Every row gives one point. The ring and each string are closed loops that go straight from each point to the next, and from the last back to the first. Before rounding, they use only three directions, however many columns there are. How many times does the string pass through the ring? Passing back the other way cancels.
In the rows, 128 means zero.

Ring (7 x 3):
[[163 127 127]
 [151 153 139]
 [123 163 140]
 [ 95 147 124]
 [ 91 124 105]
 [116  99  95]
 [145  98 105]]
String, 29 rows:
[[ 89 134 141]
 [ 86 142 140]
 [ 79 157 130]
 [ 93 160 113]
 [106 153 107]
 [112 132 127]
 [ 98 129 138]
 [ 81 138 128]
 [ 68 153 102]
 [ 74 142 102]
 [ 71 129 104]
 [ 75 136  86]
 [101 134  95]
 [114 123 114]
 [109 103 128]
 [ 84  95  98]
 [ 83 111  74]
 [101 125  84]
 [119 127 110]
 [110 110 116]
 [113 126 105]
 [101 134  86]
 [ 81 132  77]
 [ 76 115 104]
 [ 99 109 132]
 [117 122 126]
 [109 142 105]
 [ 87 159  95]
 [ 76 149 122]]
Times through: 1
String, 7 rows:
[[164 152 160]
 [143 134 150]
 [133 137 118]
 [159 140 111]
 [175 114 113]
 [184 109 128]
 [177 148 128]]
Times through: 1

Ring:
[[131 104 105 125]
 [147 132 100 141]
 [141 149 111 158]
 [118 159 130 162]
 [ 90 151 147 153]
 [ 78 124 152 147]
 [ 87 101 141 141]
 [110  94 121 130]]
String (25 x 4):
[[ 99 131 139 155]
 [101 132 135 144]
 [ 94 127 148 173]
 [ 72 140 165 175]
 [ 65 156 168 161]
 [ 90 144 153 176]
 [103 141 139 163]
 [109 140 137 173]
 [113 160 139 182]
 [120 136 130 176]
 [116 143 124 141]
 [120 134 125 157]
 [136 142 120 181]
 [157 163 109 192]
 [156 159 110 194]
 [135 137 121 182]
 [125 141 122 159]
 [116 150 121 128]
 [119 167 125 142]
 [111 154 128 139]
 [106 149 129 132]
 [ 96 160 138 135]
 [ 81 164 155 153]
 [ 79 150 160 169]
 [ 94 131 148 172]]
Times through: 1

Ring, 9 rows:
[[158 106  70 118 164 129 196 147]
 [146 115  71 118 149 138 187 136]
 [122 125  96 131 136 153 152 126]
 [108 127 126 147 137 158 129 130]
 [101 124 158 164 147 157 115 143]
 [108 115 173 172 166 149 111 158]
 [134 100 153 160 191 134 123 172]
 [152  94 125 144 198 126 143 173]
 [164  95  92 128 189 122 174 165]]
String, 25 rows:
[[120 120 131 152 149 145 157 146]
 [111 129 125 149 131 153 160 133]
 [110 136  88 127 114 164 149 109]
 [128 125  68 114 134 156 143 115]
 [136 113  95 128 160 145 140 139]
 [136 115 100 134 154 141 167 143]
 [140 118  91 132 144 136 203 142]
 [154 119  47 108 134 133 233 130]
 [154 113  45 103 150 139 182 129]
 [145 112  74 117 158 141 157 136]
 [138 114  95 130 156 141 163 142]
 [133 118 105 138 146 139 187 143]
 [128 127  82 126 128 148 187 125]
 [123 123 115 144 139 144 179 140]
 [122 121 117 143 144 148 156 139]
 [104 132 132 153 127 157 152 131]
 [ 93 134 141 155 127 168 109 124]
 [ 98 128 145 155 141 165  96 131]
 [120 116 128 146 160 150 119 143]
 [117 118 144 158 154 146 146 150]
 [ 96 127 176 176 142 155 130 148]
 [ 88 129 181 177 141 162 106 142]
 [ 87 131 177 175 138 163 108 140]
 [ 95 130 168 172 134 157 138 142]
 [111 124 145 160 143 149 154 145]]
Times through: 3

Ring (6 x 9):
[[ 81 141 100 135 113 127 149 160 167]
 [ 93 131  86 170 135 110 126 131 163]
 [123 110  84 188 136 115 112 117 121]
 [137 105  90 180 122 127 119 124  95]
 [129 101 106 140 103 152 132 157  90]
 [ 97 119 111 117 101 151 145 175 132]]
String (17 x 9):
[[106  97  91 168 144 124 100 132 139]
 [102 122  92 162 127 121 127 138 144]
 [ 99 130  92 161 123 120 134 139 148]
 [ 99 111  99 147 126 133 122 149 141]
 [ 84 121  96 147 132 124 124 149 166]
 [ 75 153  84 167 133 100 141 134 191]
 [ 86 159  78 184 132  92 144 121 180]
 [105 128  89 168 125 118 132 134 141]
 [111 119  91 167 125 122 126 134 132]
 [117 132  85 181 121 113 136 124 128]
 [144 122  75 214 129 104 123  98  99]
 [144  94  89 187 128 129 108 119  85]
 [129  90  98 162 125 139 109 138  99]
 [118 106  97 157 121 135 121 142 116]
 [126 126  86 182 119 117 134 124 115]
 [137 127  74 215 132 100 124  98 110]
 [123  94  83 193 150 115  92 112 123]]
Times through: 1
String (22 x 9):
[[102 100 124  91  90 174 142 195 112]
 [ 96 103 116 107 105 160 133 181 129]
 [105 112 102 142 117 138 129 154 130]
 [ 92 148  98 140 103 127 160 157 152]
 [ 76 161 102 125  97 128 172 169 172]
 [ 67 151 109 107  97 138 167 183 177]
 [ 89 103 113 112 114 153 127 177 142]
 [ 86 110 116 103 106 157 137 185 143]
 [103 105 107 130 114 147 127 164 127]
 [106 128 104 136 100 140 150 160 126]
 [116 117 111 123  90 155 151 171 104]
 [130 116 108 135  88 153 151 162  87]
 [134 125  98 158  95 138 151 145  91]
 [151  92 104 155 100 153 128 146  61]
 [149 101  97 168 106 142 128 136  70]
 [144  89 100 162 113 146 116 139  75]
 [123  90 103 148 120 146 113 149 102]
 [118 108  99 153 117 137 126 146 114]
 [137 122  95 167 101 133 145 137  90]
 [142 110 104 149  92 150 145 151  73]
 [129 109 110 132  90 157 146 165  86]
 [116 114 113 119  89 158 150 174 102]]
Times through: 3

Ring, 6 rows:
[[175 120 112 105 151 102 145  92  91 117 105]
 [155 142 131 124 133 108 121 110 102 115 108]
 [101 137 140 155 110 131  92 137 134 136 140]
 [ 81  99 118 157 115 145 100 134 149 160 167]
 [125  82  93 122 132 131 141 108 135 152 145]
 [164  92  92 101 148 113 158  90 109 134 120]]
String:
[[ 74 122 143 174 124 142  71 139 127 150 169]
 [ 45 130 153 193 102 154  53 159 151 158 180]
 [ 88 131 133 156  87 139  98 148 163 144 142]
 [117 120 122 139 116 128 115 125 134 138 135]
 [ 88 124 139 165 127 136  81 133 123 145 160]
 [ 69 149 162 185 113 140  54 151 128 141 162]
 [113 158 151 153 104 123  89 140 129 123 124]
 [124 165 159 153 123 115  83 131 104 115 121]
 [142 151 145 138 139 110 100 115  91 115 117]
 [192 149 122  96 126  94 151 101 103 100  76]
 [173 125 106  99 119 106 158 104 125 118  93]
 [148 116 117 122 144 114 128 103 102 128 124]
 [157 109 119 123 179 108 121  86  66 126 133]
 [200 106  97  86 166  95 167  74  79 115  97]
 [187 110  94  87 136 102 171  90 111 119  93]
 [156 114 105 109 124 114 149 106 126 128 111]
 [147 107 115 124 160 114 126  96  90 132 133]
 [188 111 110 101 182  96 145  74  59 115 110]
 [198 125 108  90 149  94 161  85  88 108  87]
 [197 141 123  98 157  90 145  86  72 100  86]
 [137 136 142 143 161 112  94 106  75 122 134]
 [130 138 141 144 143 116  97 116  95 124 131]
 [125 161 155 151 123 116  87 129 105 117 122]
 [134 152 136 132  95 118 117 134 140 119 106]
 [131 128 121 129 108 122 125 125 138 131 119]
 [100 118 132 156 133 132  92 125 117 144 155]]
Times through: 4

Ring, 7 rows:
[[168 160 146 100 132  91 153  98  87 155  86 112 162 162]
 [153 148 144 120 127 105 150 105  91 149  92 131 151 148]
 [129 125 134 143 121 140 133 126 110 132 117 161 127 123]
 [122 116 126 149 118 161 118 135 121 124 130 175 113 110]
 [128 116 120 137 120 171 105 138 127 120 137 174 107 106]
 [143 128 125 115 126 147 118 132 123 130 131 148 126 127]
 [160 145 136  99 131 113 139 116 107 144 111 122 150 152]]
String (19 x 14):
[[145 144 133 142 118 153 107 101  89 135  85 172 111 108]
 [111 107 123 163 115 176 111 142 126 117 136 191 101  97]
 [ 93  83 120 164 116 173 130 173 155 110 177 184 112 106]
 [107  97 116 156 115 188 103 156 142 110 157 192  96  93]
 [140 129 116 133 118 186  79 122 115 120 118 183  91  92]
 [154 142 121 118 122 168  87 112 105 129 105 165 104 107]
 [157 146 129 113 125 143 110 109 101 137 101 148 123 125]
 [134 122 129 125 125 139 132 137 124 130 135 148 132 131]
 [126 111 127 124 126 138 140 152 139 127 155 144 138 136]
 [155 138 133  97 132 117 139 127 118 141 126 121 150 152]
 [178 163 141  83 135  97 140  99  92 154  91 106 159 163]
 [186 175 144  84 134  93 137  83  76 159  70 107 158 161]
 [179 170 144  93 132  97 139  87  78 157  73 114 155 157]
 [204 198 154  77 136  71 145  56  49 173  34  94 169 172]
 [188 184 156  91 134  69 158  70  59 170  49 100 172 173]
 [137 131 144 127 127 102 166 126 109 144 117 130 158 154]
 [128 120 135 134 124 126 149 137 121 134 133 146 142 138]
 [143 135 135 126 125 129 134 120 107 138 112 146 135 134]
 [154 150 137 126 123 132 121  99  87 142  84 151 128 126]]
Times through: 0
